Each row is a point. Each copy is the shape, with its points in the same order, turned, moved and blurred by noise. Some copies are also mirrored. Which?
(in the rows, 128 means zero)

Shape:
[[187 143]
 [ 89 136]
 [162 177]
 [104  85]
 [152 115]
 [137  68]
 [169 116]
 [115 127]]
Copy 1 (8 x 2):
[[113  60]
 [146 150]
 [159  72]
 [ 85 154]
 [101  97]
 [ 53 131]
 [ 90  74]
 [128 136]]
Copy 1 is: only turned
Copy 2:
[[ 98  59]
 [141 149]
 [146  64]
 [100 164]
 [ 93 102]
 [ 64 147]
 [ 87  96]
 [124 139]]
Copy 2 is: only turned
Copy 3 (8 x 2):
[[ 98 185]
 [150 101]
 [147 187]
 [106  84]
 [102 147]
 [ 66 103]
 [ 94 158]
 [129 118]]
Copy 3 is: mirrored
Copy 4:
[[152 173]
 [ 98 100]
 [117 182]
 [154  79]
 [160 130]
 [185  93]
 [161 146]
 [121 110]]
Copy 4 is: only turned

Shape, 8 rows:
[[ 77 144]
 [140 172]
 [145  54]
 [110 126]
 [147  68]
 [150 126]
 [149 155]
 [126 171]]
Copy 1:
[[169 165]
 [152 100]
 [ 55 156]
 [123 150]
 [ 62 147]
 [113 116]
 [132 102]
 [161 104]]
Copy 1 is: only turned
Copy 2, 8 rows:
[[ 94 107]
 [ 90 170]
 [205 141]
 [123 124]
 [188 147]
 [138 170]
 [110 173]
 [ 84 160]]
Copy 2 is: only turned
Copy 3:
[[ 77 120]
 [115 176]
 [187  94]
 [119 117]
 [184  89]
 [152 147]
 [130 164]
 [103 175]]
Copy 3 is: only turned
Copy 4:
[[ 67 151]
 [119 193]
 [159  78]
 [103 136]
 [156  94]
 [144 152]
 [132 178]
 [115 188]]
Copy 4 is: only turned

Shape (7 x 3):
[[ 94 134  93]
 [141 135  97]
 [109  65 203]
 [166 138  89]
 [126 173 142]
 [167 105  96]
 [113 173 108]]
Copy 1 (7 x 3):
[[187 128 131]
 [153 150 103]
 [ 85 120 212]
 [148 164  82]
 [134  91 100]
 [131 179 111]
 [170 104  95]]
Copy 1 is: only turned
Copy 2:
[[105 136 156]
 [143 109 161]
 [143  99  35]
 [159  89 181]
 [168 153 133]
 [142  64 157]
 [142 156 169]]
Copy 2 is: mirrored

Shape (6 x 3):
[[105  80 145]
 [124  94 146]
 [200 175 135]
 [130 106 160]
 [167 138  96]
 [ 55 123 101]]
Copy 1:
[[116 110  89]
 [118 108 110]
 [145 127 218]
 [108 111 124]
 [178 125 164]
 [143 179  70]]
Copy 1 is: only turned
Copy 2 (6 x 3):
[[130  79 140]
 [136  95 150]
 [145 200 186]
 [150 106 151]
 [103 173 156]
 [113 103  59]]
Copy 2 is: mirrored

Shape, 8 rows:
[[108 166 160 111]
 [ 87 163 110 192]
 [138 121 150 148]
 [134 103 147 119]
 [ 96 135 155 101]
 [160 127  82 106]
 [115  89  95 197]
 [ 56 190 174 138]]
Copy 1, 8 rows:
[[130 141 180 120]
 [ 86  66 175 163]
 [115 137 131 170]
 [132 143 115 140]
 [148 133 154 111]
 [ 64 146 106 114]
 [ 87  73 104 183]
 [145 106 227 125]]
Copy 1 is: only turned
Copy 2 (8 x 4):
[[142 175 177 111]
 [186 141 166 186]
 [109 150 144 152]
 [103 144 127 122]
 [136 151 160  95]
 [143 181  76 131]
 [149 100 112 197]
 [171 157 224 119]]
Copy 2 is: mirrored

Shape:
[[175 163 150 173]
 [ 91 134 144  75]
 [152 146 173 107]
 [121 113 178 126]
 [ 64 182  84 190]
 [114 118 110 143]
 [177 128 179 165]]
Copy 1:
[[ 93 136 132  82]
 [177 128  72 166]
 [150 165 105 110]
 [162 142 139 135]
 [ 91  26 103 133]
 [108 120 117 162]
 [117 165 160  97]]
Copy 1 is: only turned
Copy 2, 7 rows:
[[158  88 160 181]
 [ 59 131 135 117]
 [ 86 104 144 177]
 [ 93 149 154 159]
 [181 119 175  56]
 [137 134 110 116]
 [138 114 150 216]]
Copy 2 is: only turned
Copy 3, 7 rows:
[[170 135 151  87]
 [104 138 101 185]
 [133 163 144 135]
 [113 116 152 145]
 [195  45  68 142]
 [114  95  99 122]
 [132 131 176  84]]
Copy 3 is: only turned
